Rows are points. Examples show where two turns around zero, p and q, send a point. Where does a point land after both, in the order given? Backwards means that the second turn is done in reverse. Each puzzle has new turns, and all numbers are rounded.

Turn p:
[1.03 0.92] => [ 0.36 -1.33]
[ 1.11 -1.94] => [-2.23 -0.12]
[-0.04 -1.06] => [-0.93  0.51]
[-2.11  2.08] => [2.81 0.95]
Turn q:
[1.99 1.95] => [0.39 2.76]
[-1.66 -0.77] => [-0.85 -1.62]
[-0.33 -1.18] => [ 0.46 -1.14]
Where do these land?
p, then q: [0.52 1.25] => [ 1.33 -0.28]
q, then p: [-2.32 -1.30] => [-1.71  2.04]
p, then q: [ 0.76 -1.74] => [-1.57 -1.07]
p, then q backwards: [1.04 1.79] => [-0.16 -2.06]

Turn p:
[-0.58  0.68  1.39] => [-0.49  1.17  1.06]
[-0.85 -1.05 -0.54] => [ 1.34 -0.51  0.26]
[ 1.25 -0.30  1.08] => [-0.30  1.29 -1.03]
[-0.21  0.39  1.71] => [-0.39  1.58  0.68]
[ 0.84 -0.23  1.28] => [-0.22  1.41 -0.59]
[-0.44  0.52 -4.92] => [ 0.05 -4.95 -0.38]
Turn q:
[1.13 1.70 0.35] => [-0.23  1.98  0.57]
[ 1.13 -0.81 -2.09] => [ 1.61  0.31 -1.90]
[-1.03 -1.77  1.67] => [ 0.13 -2.21  1.44]
[-1.74 -1.01  1.77] => [-0.91 -2.07  1.44]
[ 0.51  1.89 -1.70] => [-0.60  1.99 -1.55]
Where do these land?
q, then p: [ 0.76 -0.96 -1.56] => [-0.36 -1.19 -1.55]
p, then q: [-1.21  1.38  0.52] => [-0.89 -0.61  1.57]
p, then q: [ 1.96  1.42 -1.14] => [-0.75 -1.84 -1.79]
q, then p: [-1.51 -1.84  2.18] => [ 2.37  2.16 -0.40]

Turn p:
[-1.02 -0.91 -0.41] => [-0.44  1.27 -0.49]
[-1.72  0.96  0.38] => [ 1.67  1.11 -0.12]
[ 0.01 -0.51  0.74] => [-0.29  0.32  0.79]
[-1.58 -0.72  0.40] => [0.14 1.77 0.16]
[-0.73  0.42 -1.11] => [ 0.44  0.31 -1.28]
[5.03 0.77 0.01] => [-1.49 -4.77  0.95]
Turn q:
[ 1.27 -2.12 -0.91] => [-1.76 -0.64  1.85]
[-1.78  2.06 -0.07] => [ 2.38  0.91 -0.97]
[0.02 1.16 2.66] => [-0.06 -0.51 -2.86]
[-0.75 -1.72  0.12] => [ 0.06 -1.66  0.89]
[ 1.25  0.62 -1.81] => [-0.62  1.90  1.10]
Where do these land?
q, then p backwards: [0.96 1.50 1.94] => [-0.65 -0.49 -2.50]
p, then q: [ 0.74  0.98 -0.78] => [-0.64 -0.38  1.25]
q, then p: [ 0.70 -1.28  1.16] => [-0.65  1.70 -0.39]
p, then q: [-2.41 -1.21 -2.32] => [1.76 2.97 0.87]

Turn p:
[ 2.39  1.33 -0.80  0.29] => [-1.22 -1.21 -1.90  1.30]
[-0.98 -2.14 -1.12  1.29] => [ 0.83 -1.62  1.29 -1.87]
[-1.73 -2.88 -0.08 -1.11] => [-0.28  0.44  2.86 -2.02]
[ 0.03  1.47  2.33 -0.25] => [ 0.41  2.28 -1.43  0.49]
[ 0.28  2.22 -0.33 -0.22] => [ 0.26  0.11 -0.82  2.10]
Turn q:
[ 0.84 -0.26 -0.57 -1.46] => [-0.58 -1.29  0.82 -0.74]
[-1.64 -1.00 -2.26  1.92] => [2.64 1.27 1.64 1.11]
[ 0.30 -0.51  2.12 -0.70] => [-0.41 -0.97 -2.00 -0.48]
[ 1.48 -1.22 -2.53  0.34] => [ 0.48 -1.35  2.50  1.38]
[ 1.34  0.78  1.19 -1.26] => [-1.93 -0.88 -0.74 -0.60]
[-2.48  1.97  1.93  2.55] => [ 0.41  3.80 -2.32  0.47]
[ 0.15  0.24  0.11 -1.39] => [-0.60 -0.57  0.11 -1.15]
Where do these land?
p, then q backwards: [ 1.57 -0.65 -2.04 -0.34] => [ 2.41 -0.24  0.20 -1.11]
p, then q: [-0.81  1.09  2.96 -0.99] => [-2.47  2.11  1.01 -0.11]
q, then p backwards: [-0.64 -0.87 -3.60  0.00] => [-3.40 -0.81 -1.25 -0.60]
p, then q backwards: [-0.69 -1.12  1.17  0.31] => [-1.47  0.53 -0.31 -0.81]
p, then q: [0.56 1.54 1.51 1.02] => [-0.63  0.47  2.22  0.69]
